Rows are points. To make a cloud, some directions were put in groups of two or more. Within a group, all points are equally far from the middle, so they leave a hole (a ring in 2 directions, a hollow ball in 3). The other directions are filled evenly. Then the cloud was stretched, turned, moved and blurred a little. Count the holes, and give their numbers of directions, smallest first.

Cloud (22 x 3)
[[-41   2 -38]
 [ 49  14 -11]
 [-44 -11   2]
 [-12 -41 -21]
 [ -2  31  41]
 [ 44   9  27]
 [-35  31 -10]
 [-43   7 -15]
 [ 15  42  14]
 [-45 -26  32]
 [  8  56 -18]
 [  3  41  20]
 [  8 -26 -60]
 [ 44  -3 -56]
 [ 26  46  -6]
 [ 29  54 -26]
 [  9  48   4]
 [  8 -44 -18]
 [ 35  31  11]
 [-25  46 -19]
 [ -2 -26 -60]
 [-29  50 -40]]
Holes: 1 (2)

Cloud (47 x 6)
[[  1  15   8  40 -24  14]
 [ -4  34  31 -16  22  51]
 [-12 -22  16  12  39 -17]
 [ -8  38   0  11 -23  40]
 [-19   0 -13  22  16  11]
 [  6  31 -24  10  60   4]
 [-46  -4   6  -4   6  52]
 [-24  27  24  11 -10  31]
 [-16  -9 -18  -2   1 -26]
 [ 15  -9  35 -25  38  13]
 [ -2  28  52 -25  52  -5]
 [ -1  40  14 -14  36  40]
 [ 13  26 -25  16 -14  19]
 [-15  17  31 -11  11   7]
 [ -1  -1  38 -10  -6  44]
 [ 18  12 -17   9  28 -15]
 [-27   4  25  33   8  39]
 [-24  28  -8 -15  10  -1]
 [  6 -42   5 -23 -21  42]
 [ 27  47 -26   4   3 -17]
 [  3  34  14 -41   5   3]
 [-27 -10  14 -14  16  -5]
 [ 24  -2  -5 -10  -9  21]
 [ 16  31 -31  16  -8   7]
 [-32  34  25  12  25  50]
 [ 45  -2 -12  -1  -2  16]
 [-14  27 -33  -6  -2 -16]
 [  7  47  11  -7  28  30]
 [ 20  27   0  -8  19  32]
 [-37  23  15  20  14  37]
 [  6 -32   3  14  32 -12]
 [ -4 -14 -13  21 -44  22]
 [ 26 -23  16 -36  -6  26]
 [ 30  12  23   4  26 -11]
 [-17  27  11   7 -29  13]
 [ 23  15  38   9   8 -20]
 [-50   7  -9  -8 -15 -18]
 [  1   3 -26 -17  28 -29]
 [ -7  21  11  22  47   9]
 [  3   0  -1  16 -18 -14]
 [ -8   7   6  10  39  42]
 [ -7  -2  25  -2  29  21]
 [ 45  21 -18  18  -9  12]
 [-38   4   9   4  31  10]
 [-15 -21  11 -17 -11  51]
 [-34 -34  -2 -20   1  16]
 [-37  -7  -2   0  31  18]]
Holes: 0

Cloud (79 x 8)
[[-16   6  16  -8 -35  22  16  25]
 [-30  49  -5  -6  13  27   9 -11]
 [ 36 -14  27  25  16  15 -10  27]
 [-17   1  44  19  -2  42  19  -5]
 [-37 -10  35  14  -5 -11  -8  -7]
 [ 14   9  42  14  27 -24 -11   2]
 [-14  -8 -14  38  -4 -24   7  26]
 [ -1 -32   5  -9   4  43 -18  29]
 [ 12 -25  -3   7 -10  53  10  17]
 [  9 -38  18  29  15 -12 -20  16]
 [ -5  34  45   5  21  12   7  19]
 [-10  15 -39  -2   2  -5 -26  -7]
 [ 17  34  25  15   0 -21 -33  -5]
 [-14 -18  26  42  20  16   6  -7]
 [ 30  -3 -22   9  -2   8  10 -20]
 [ 24  -3   9  15  16 -17  32  30]
 [-33 -11  23  -8  24 -11   0  -7]
 [-27  -3  19 -11 -28  35 -32  -6]
 [  9   8  38  21  12  45   7  26]
 [-33  15  26  25   6 -16 -38   4]
 [-14 -20  -5  36 -19   2   3 -11]
 [ 15  25  26   5  -8  15 -47  13]
 [ 21  14  21 -21  14   9  22  22]
 [ 17  12  13  -5  53  -4 -19  15]
 [-25  41   1  22  -7  -7  15  17]
 [ 36  12  -4  44  15  -5 -18  28]
 [  3  -1   4  39  -9 -34 -16  39]
 [-20 -26  12  40  -4 -11 -14   5]
 [ 23 -24   1  40  33  -2  -5   9]
 [-29  38   5  22 -18 -11   4   0]
 [ 41  32   3   9  10 -23  -8  16]
 [-10 -12 -18 -31  19  37  21  23]
 [ 29 -12  30  -1 -19  13 -11   1]
 [ -5   0 -29   4  -7  32   8  48]
 [ 18   6   1  45  24  -1 -34  32]
 [ -3   7  32  35  -7   4  12 -27]
 [ 10 -16  25 -22 -11   5 -26  10]
 [ 29   8 -16  40  15   5 -31  24]
 [ 41  12  -3  29   2  29 -17  21]
 [-19 -10 -19  32 -26  15 -11  -6]
 [-18  -5  14  17 -19  14  15  43]
 [-19 -31  -5  19  21  23   9  39]
 [  1  16  -2  11  21  21 -51 -13]
 [-35  21  19  10  -4  -7 -39 -14]
 [-14 -19 -19  30 -21  11   3 -12]
 [-13  39  -9   1 -23  29  15  26]
 [ 19   1  13  36  38   6 -35  14]
 [-19  28 -12   2  21 -30 -22   3]
 [-16  20 -13  -7   5  57 -38  -4]
 [-35 -25  13  32   2  21   7  16]
 [-20   7   2  23  47  30   0 -18]
 [ 20  26  17 -15  12  13 -31 -18]
 [-25  -4  19  20  38  46   6 -10]
 [ 26  -4 -22 -14  24  44  -7  -9]
 [ 12  40  -2  27  -5 -21  -8 -11]
 [-19  19  -2  35  28  53   8  14]
 [-35  28  24  16  24  30 -22 -21]
 [-20  17  -8  27  45   8 -24  -1]
 [-12  -3  -1  -6  26 -22  13 -17]
 [ 12 -13  23   9  33  -1 -32 -17]
 [  0  11 -12  21  20  40 -12  50]
 [ -6   9  -5  15  35  32 -23  47]
 [ -5  27  16  39   3  21   6  42]
 [-49  34  20  -9  -9  23 -14  -5]
 [ 42   4 -17  35  26   7 -13  22]
 [-38  19  16  10 -14  48 -35 -10]
 [  7  13 -11  13  39  44  -8  39]
 [ 21 -32  24   2   3  22 -22  20]
 [-21 -20  -3 -24  16  60   5   6]
 [ -8   5   8  23  10  -6 -59   6]
 [-25 -10   0  35 -15  -6  20  10]
 [ 17  30  23  18 -24  39 -12 -11]
 [ -1 -10   8  48  17   8  19  -4]
 [ 16  20  -4 -24  -1  29  12 -26]
 [ -9 -13 -33 -15  -5  45  13  24]
 [-23  28  -2  31 -13 -23   6  13]
 [ 34   4  -8   2   6  34  29  24]
 [ 17  -7 -30   8   3 -28  -2  47]
 [ -9  19   9  11  45 -10 -36  17]]
Holes: 3 (2, 3, 3)
